Every row gives one point. To make a cloud, some directions were put in groups of two or more. Within a group, all points are equally far from the middle, so they leave a hole (a ring in 2 directions, a hollow ball in 3). The other directions are filled evenly. Then the cloud was stretched, turned, moved and blurred a little. Count the holes, and give their numbers of directions, smallest first.

Cloud (19 x 3)
[[ 3.8 -0.5  0.5]
 [-3.8  4.2  1.5]
 [-4.0 -3.1  0.2]
 [-0.4 -1.3  5.2]
 [ 2.5 -2.6  1.7]
 [-5.4 -0.2 -0.7]
 [-3.6  1.0  4.5]
 [-5.4  1.4  1.2]
 [ 0.3  4.8  2.8]
 [-0.9 -2.0  4.9]
 [ 1.9 -2.7 -0.9]
 [-1.9 -3.9 -0.8]
 [-0.6  3.0  4.6]
 [-3.5  4.5 -1.2]
 [-5.0 -0.9 -1.0]
 [-2.2  2.1  4.8]
 [ 4.0  1.4 -1.0]
 [-3.5  4.7 -0.6]
 [ 1.8  5.2 -1.0]]
Holes: 1 (3)

Cloud (29 x 4)
[[ 1.2  0.2 -2.1 -4.2]
 [-0.1  3.4 -3.7  5.4]
 [-6.1 -1.6 -3.8  1.9]
 [-5.4 -1.4 -1.9  3.9]
 [ 0.5 -1.1  3.0  2.7]
 [-2.2 -3.1  4.3 -1.9]
 [-3.2  2.7  4.1 -2.1]
 [-2.3 -2.3  0.2 -4.3]
 [ 0.3 -2.5 -4.1  0.4]
 [-5.3  1.9 -1.9  4.2]
 [ 0.9  2.7  0.6 -3.5]
 [ 1.1  0.2  0.5  5.0]
 [ 1.9  1.1  1.3 -3.8]
 [ 0.9  0.3 -1.3 -4.4]
 [ 2.9  2.7  2.8  0.8]
 [-3.8  1.2  2.4 -5.1]
 [-6.5  0.9 -4.4  2.0]
 [ 0.1 -0.5 -0.6  5.1]
 [-5.3  3.5  1.2  1.8]
 [-1.3  1.5 -4.7  5.4]
 [-2.2 -1.4 -5.0  2.8]
 [ 1.4  0.0  1.2 -4.2]
 [ 0.5 -1.9  1.6  3.0]
 [-2.9  0.4  6.3 -1.5]
 [-5.1 -2.9 -2.0  2.1]
 [-2.2  0.6 -4.5  4.9]
 [ 0.8  3.1 -0.2 -3.3]
 [ 0.0  0.3 -4.4  5.5]
 [ 1.5  0.1  2.8  3.1]]
Holes: 1 (3)

Cloud (52 x 6)
[[ 2.5 -3.1  1.4  0.2  0.6  2.3]
 [-2.9 -0.6 -6.0 -2.5 -2.8 -1.4]
 [ 1.4 -1.6 -3.5 -3.2  0.2  3.5]
 [ 1.1 -0.7 -1.1 -1.0  0.6 -7.6]
 [ 4.4  0.4 -3.6  0.6  0.4 -2.9]
 [-1.3 -2.5 -4.0 -3.6  0.0 -5.0]
 [-1.0 -3.6  0.1 -0.2  1.0 -7.0]
 [-4.2 -0.2 -2.9  0.7 -3.2 -5.8]
 [-0.3 -3.3 -0.5 -0.4  2.7  5.8]
 [-1.7 -3.1 -3.3  5.3  1.1 -1.8]
 [-4.0 -2.3  3.6  1.9 -4.8  0.5]
 [-3.6  1.3 -2.0 -0.8  1.4  4.2]
 [ 2.7  1.0 -0.6  3.6  0.4  4.5]
 [-0.1 -4.7 -2.0  4.3 -1.2  2.7]
 [ 1.8  4.4 -4.2  4.0  1.5 -4.0]
 [ 2.2  2.4 -5.9 -2.1  1.3 -4.0]
 [ 1.4  0.9 -1.1 -0.3  3.9  4.5]
 [-3.0  1.5 -6.3 -1.7 -1.3 -3.4]
 [-0.3  4.4 -2.0  4.0  0.5 -4.6]
 [-5.7 -5.3  1.3 -0.1  1.7 -1.2]
 [-3.4 -5.2  1.2  1.5  0.9  5.1]
 [-1.2  3.5 -2.8  3.8  2.8 -0.5]
 [-1.6 -1.0  4.7  2.5 -0.1 -5.6]
 [-5.4 -5.6  3.2 -0.2 -0.6  1.7]
 [-2.6 -1.9  1.0  4.6 -0.6 -6.2]
 [-5.2 -0.6 -1.3 -3.0  1.1  2.4]
 [-4.8 -1.1  4.0  1.9 -1.7 -3.4]
 [ 4.1  0.8  0.6 -0.1 -1.1 -0.1]
 [-0.6 -2.9  5.9  2.7 -1.3 -1.3]
 [-4.7 -2.4  0.0 -3.3 -3.0  2.5]
 [ 1.5  1.4 -0.9  2.5 -4.0 -7.0]
 [ 1.4  2.0 -2.3  3.9 -1.9  3.8]
 [-4.9 -1.3 -0.8 -0.8 -1.2  4.7]
 [-2.7  3.7 -3.2  1.5 -0.6 -4.8]
 [-1.8 -2.5 -1.6  4.5  4.0 -0.6]
 [-6.0 -1.6 -3.9 -1.2  0.9 -2.0]
 [-2.3  0.6  3.3  4.0 -2.5  1.0]
 [-4.8 -3.1 -3.6 -1.3  3.9  0.8]
 [ 2.9  3.0 -0.7 -1.8 -0.3  1.7]
 [-3.6 -2.1 -1.2  1.9 -3.7 -6.6]
 [ 1.8  3.2 -2.6  1.3 -0.6  4.4]
 [-3.7  0.6  1.1  1.4 -3.7  2.1]
 [-2.1 -4.1 -1.9  4.0  3.0 -2.0]
 [-4.3 -3.3  3.5 -1.5 -0.1 -5.0]
 [ 1.3 -3.6  2.2 -1.4 -2.8 -1.7]
 [ 1.2  3.0 -4.5 -1.9  4.1 -3.2]
 [-3.8  1.1  2.1  2.7 -1.3 -4.7]
 [ 3.4  1.1 -0.8  0.6 -3.3 -5.1]
 [-4.7 -5.1 -4.7 -0.1 -0.5 -1.6]
 [-3.5 -4.2  0.4  2.0  0.7  5.8]
 [-1.7 -2.5  3.0  4.7  2.1  0.5]
 [ 2.0  3.6  1.9  1.0  2.1 -3.7]]
Holes: 2 (2, 4)

Cloud (99 x 9)
[[-1.7 -1.6  5.4 -4.1 -4.3  3.1 -0.3 -1.3 -0.7]
 [-0.3 -1.6 -2.7  2.6  1.7  1.9 -0.8 -3.1 -5.7]
 [ 3.0 -2.9 -0.6 -2.1 -1.0 -6.0 -2.3  3.1  1.9]
 [-5.6 -1.2 -2.8  0.6  1.9 -1.9  3.1  1.1  1.2]
 [ 1.6 -1.5  6.5 -0.2  4.0  2.3 -2.2 -3.8 -3.3]
 [-1.5  3.2  2.1 -0.2 -2.1  0.6  2.4 -3.3  1.8]
 [-1.2 -5.6  4.9  0.2 -1.1  1.6  4.0 -0.2 -4.8]
 [ 1.4  0.7  2.2 -0.7  1.7  0.7 -2.2  2.6 -2.7]
 [-0.5 -2.2 -4.7 -0.6  0.9  4.7 -2.3 -4.5 -2.4]
 [ 2.3 -5.3 -4.4 -0.5 -5.2 -5.1  1.2  1.3 -5.4]
 [ 1.1  0.0  0.7 -0.7 -0.3 -1.5 -3.5 -3.8 -2.0]
 [ 2.8 -2.3 -3.2 -4.9  0.0 -3.0  2.4  0.8 -1.3]
 [-1.0  2.8 -0.4 -0.5  0.6  3.1  1.0  0.2 -4.6]
 [ 0.5 -0.3  1.2  2.7  3.2 -0.7 -1.2  1.0 -4.5]
 [-2.7  0.7  1.9 -1.3  2.9  3.8 -2.4 -1.4  3.3]
 [ 0.5 -4.5 -5.3 -5.9 -3.8 -1.9  3.3  1.7  1.6]
 [ 0.0 -5.0  0.9 -1.5  5.3  0.5 -0.7  4.1 -0.9]
 [ 4.2 -0.8 -2.1 -3.3 -7.5  4.0  2.0  0.2  0.7]
 [-1.1  1.8  2.3 -2.7 -3.8  2.3  4.8 -1.0  1.7]
 [ 1.6 -7.2 -7.3  1.7 -4.0 -2.2  0.4  0.0 -4.7]
 [ 1.1 -7.8 -0.1  2.2  0.3 -0.8  3.7  6.1 -0.2]
 [-1.4 -2.8 -0.9  0.7 -5.2  3.5  4.3 -3.0 -1.1]
 [ 2.2 -4.6  0.0  7.7  4.6 -1.9 -3.2  4.4 -4.3]
 [ 1.0 -3.2 -1.6 -1.7 -2.1  1.2 -0.8  4.4 -1.1]
 [ 5.9 -5.8 -3.4 -0.9  0.5  0.9 -0.3 -1.0 -2.5]
 [ 0.1 -5.6 -1.7  1.1  0.6  2.8  0.1 -1.1 -3.5]
 [-3.3  3.1  3.4  3.2  2.7 -0.1 -0.5  3.2  0.0]
 [ 0.3 -1.0  3.1  1.8 -5.3  0.2  2.4 -2.1  2.3]
 [ 1.4 -1.6  3.4  2.4  5.2  0.7  2.2 -3.2  1.3]
 [ 0.0 -3.0  3.4  4.5  2.9  3.5 -3.6 -2.1  1.1]
 [-4.6  2.9 -1.5  0.1  2.0 -0.8 -2.9 -5.4 -2.4]
 [ 2.6  0.6 -2.0 -4.0 -6.7  1.6  3.2 -4.6 -2.0]
 [-2.4 -3.8 -1.1 -3.4 -1.5  4.6 -2.7 -3.5 -2.2]
 [-3.6 -0.1  1.5 -5.7 -4.7  4.8  4.8 -0.2  1.3]
 [-2.4 -1.0  1.0 -3.9  1.1  2.5 -0.2 -5.4 -0.7]
 [-2.5 -4.4 -5.4  2.0  2.1 -2.0  2.2 -0.5 -5.0]
 [-0.2 -0.1 -0.5 -2.3  1.0  0.3  1.1 -4.6 -5.0]
 [ 1.2  2.6  3.8 -4.1  6.3  2.4  0.5 -1.8  0.8]
 [ 0.1  0.0 -1.9  6.3 -0.6 -2.2  1.7 -1.8  0.9]
 [ 0.0  1.6 -1.1  1.8  1.1  0.3 -1.5 -2.9 -4.0]
 [ 6.8 -5.3 -6.4 -0.6 -3.0  1.0  2.7  1.1 -2.1]
 [ 0.9 -5.4 -1.7 -3.6  2.7 -2.1  4.2 -0.1 -2.4]
 [ 1.7 -2.5 -1.8 -5.3 -7.4  3.1  1.7 -3.3  3.5]
 [-3.2 -3.9  1.0  1.2  5.2 -3.6 -2.6 -3.9 -1.5]
 [ 0.0  0.0  2.8  1.3  4.3  2.6 -1.4 -7.0 -1.6]
 [-2.1 -3.2 -0.8 -4.5 -1.7  2.7  0.3 -6.1 -1.5]
 [-0.3  0.9 -5.4 -0.9 -6.6  2.1 -0.7 -0.2  1.1]
 [-0.6  2.4 -1.4 -1.0 -3.5  1.8  3.8 -2.7 -1.9]
 [ 4.0  2.7 -3.2 -2.7  0.4  2.4  2.4 -4.6  4.4]
 [-1.7 -3.5 -2.9 -6.4 -4.3  0.8 -2.4 -3.9 -0.8]
 [ 4.8 -4.2  0.7  5.3 -2.7  4.9  0.0  3.4 -3.5]
 [ 4.7 -1.0  2.8  7.6  2.5 -0.1 -0.7  0.1 -1.9]
 [ 3.7 -0.5 -3.5  1.1 -0.6 -1.3 -1.3  2.0 -1.6]
 [ 3.0 -2.2 -3.3 -0.6  2.2 -1.1  2.2 -5.2  1.4]
 [-0.2 -3.5 -1.3  1.6 -0.6 -0.5  5.0 -3.7 -4.4]
 [-1.1 -5.7 -1.6 -1.8 -2.8 -2.0  5.3  0.7 -4.9]
 [-3.8 -2.7  0.0  2.5  1.3  4.6 -3.1  2.0 -3.6]
 [ 1.6 -2.6  1.9 -2.9  0.2  4.5  1.2 -3.7  0.5]
 [-4.3 -6.5  1.5  0.5 -1.3  1.5 -1.2  4.3 -1.3]
 [-1.8 -4.0  1.1 -2.2  3.3 -3.3 -0.8  3.4 -2.2]
 [ 0.1 -4.5 -3.9 -1.1 -5.1 -4.5  2.2  4.7  1.6]
 [ 0.1 -9.1  1.6  0.8  3.2 -2.8 -2.1  2.0 -0.5]
 [ 0.9  0.4 -2.6  4.8  2.8 -3.1  3.9  0.9  1.3]
 [ 1.1 -8.6 -2.2  2.0 -2.2 -4.2  2.5  0.5  1.6]
 [ 3.7 -3.5 -1.6  2.0 -1.1  2.6 -1.7  0.6 -3.8]
 [-3.2 -2.2  2.4  1.7  4.2  2.0  1.6 -2.6  2.2]
 [-1.4 -2.5  4.3  1.9 -3.0 -2.1  2.7 -1.5  0.2]
 [ 3.6 -7.7 -3.5  2.2 -2.7 -3.1  4.9  4.4 -0.6]
 [-0.5 -6.3  1.0  3.6  2.3 -7.7  2.9  2.8 -3.6]
 [ 3.4 -4.2 -4.2 -3.1 -1.8 -4.1 -2.6  0.3  0.9]
 [-0.6 -5.5 -1.4  0.6  0.7 -0.2  0.6 -2.3 -4.8]
 [ 1.9 -1.8 -2.2 -1.6 -4.9 -6.6  1.9 -0.3 -0.3]
 [ 0.4  0.3 -0.2 -3.7 -3.9  0.4  4.9 -4.1 -2.1]
 [-0.2 -5.8 -3.6 -0.5 -2.5 -6.6  1.5  1.4  0.1]
 [ 0.4 -1.2 -5.4  1.3 -0.7 -0.2 -2.3  1.7 -4.0]
 [-1.6 -3.6  0.2  3.6 -0.8  2.6  1.1  3.8 -5.2]
 [ 4.2 -2.5 -3.1 -3.6 -2.8 -1.4 -3.5 -1.2 -2.4]
 [ 2.7 -1.6  1.9  0.4  4.4  5.2  2.4  2.8 -0.2]
 [ 0.4 -0.4 -3.9 -2.1 -9.2 -0.7  0.4 -0.9  0.7]
 [-2.2 -3.7 -1.8  2.7  4.5 -5.6  2.6  3.9 -4.3]
 [ 1.8 -1.2 -4.0 -4.5 -2.8 -6.1  1.4 -2.7 -0.9]
 [ 2.4 -5.3 -5.5  1.8  0.6 -0.7 -2.1  0.9 -1.3]
 [-0.1  0.0 -1.5 -3.7 -0.4 -2.4  0.7 -3.9 -4.0]
 [ 0.0 -3.7 -0.4  1.0 -1.1  0.6  0.4  3.0  3.7]
 [-2.4  1.6  4.8 -1.4  1.2  2.6  3.0 -4.8  3.8]
 [-0.9 -1.6 -2.3  1.7  1.6  3.0  3.5  2.6 -4.0]
 [-2.9  2.4  0.4  2.1 -0.2 -0.6  1.4  2.8  3.6]
 [-4.0 -2.4  4.2 -3.0 -3.6  1.1  3.2  2.0  2.7]
 [-0.4 -1.3 -1.9  6.9  1.5 -2.2 -0.7  2.1 -3.4]
 [ 0.3 -5.0 -0.3  1.8 -2.5 -2.4  3.1 -4.4 -5.0]
 [-1.0 -5.1  1.6  3.0 -0.2  5.0 -1.5 -0.3 -2.4]
 [ 1.3 -3.6  0.8 -5.1 -2.2  0.4 -0.2 -0.4  2.4]
 [-2.5 -0.8  3.8  2.1 -4.6 -3.1 -1.4  1.5  1.8]
 [-5.5 -4.0  2.0  4.3 -1.1 -0.8 -0.4  3.8 -1.3]
 [ 2.5 -6.9 -2.5 -2.4 -3.7 -1.2  3.7  5.2 -0.7]
 [-4.5  0.1  5.0 -0.3  5.9 -1.6 -3.8 -1.9  3.0]
 [ 1.0 -1.5  3.1 -0.9 -4.2 -2.9  3.1  1.9  2.3]
 [ 0.3 -1.7 -1.3  1.8 -3.7  0.3  5.9 -4.1 -1.1]
 [ 0.0 -5.0  1.0 -1.2 -0.7 -0.8  2.9  2.3 -3.8]]
Holes: 0
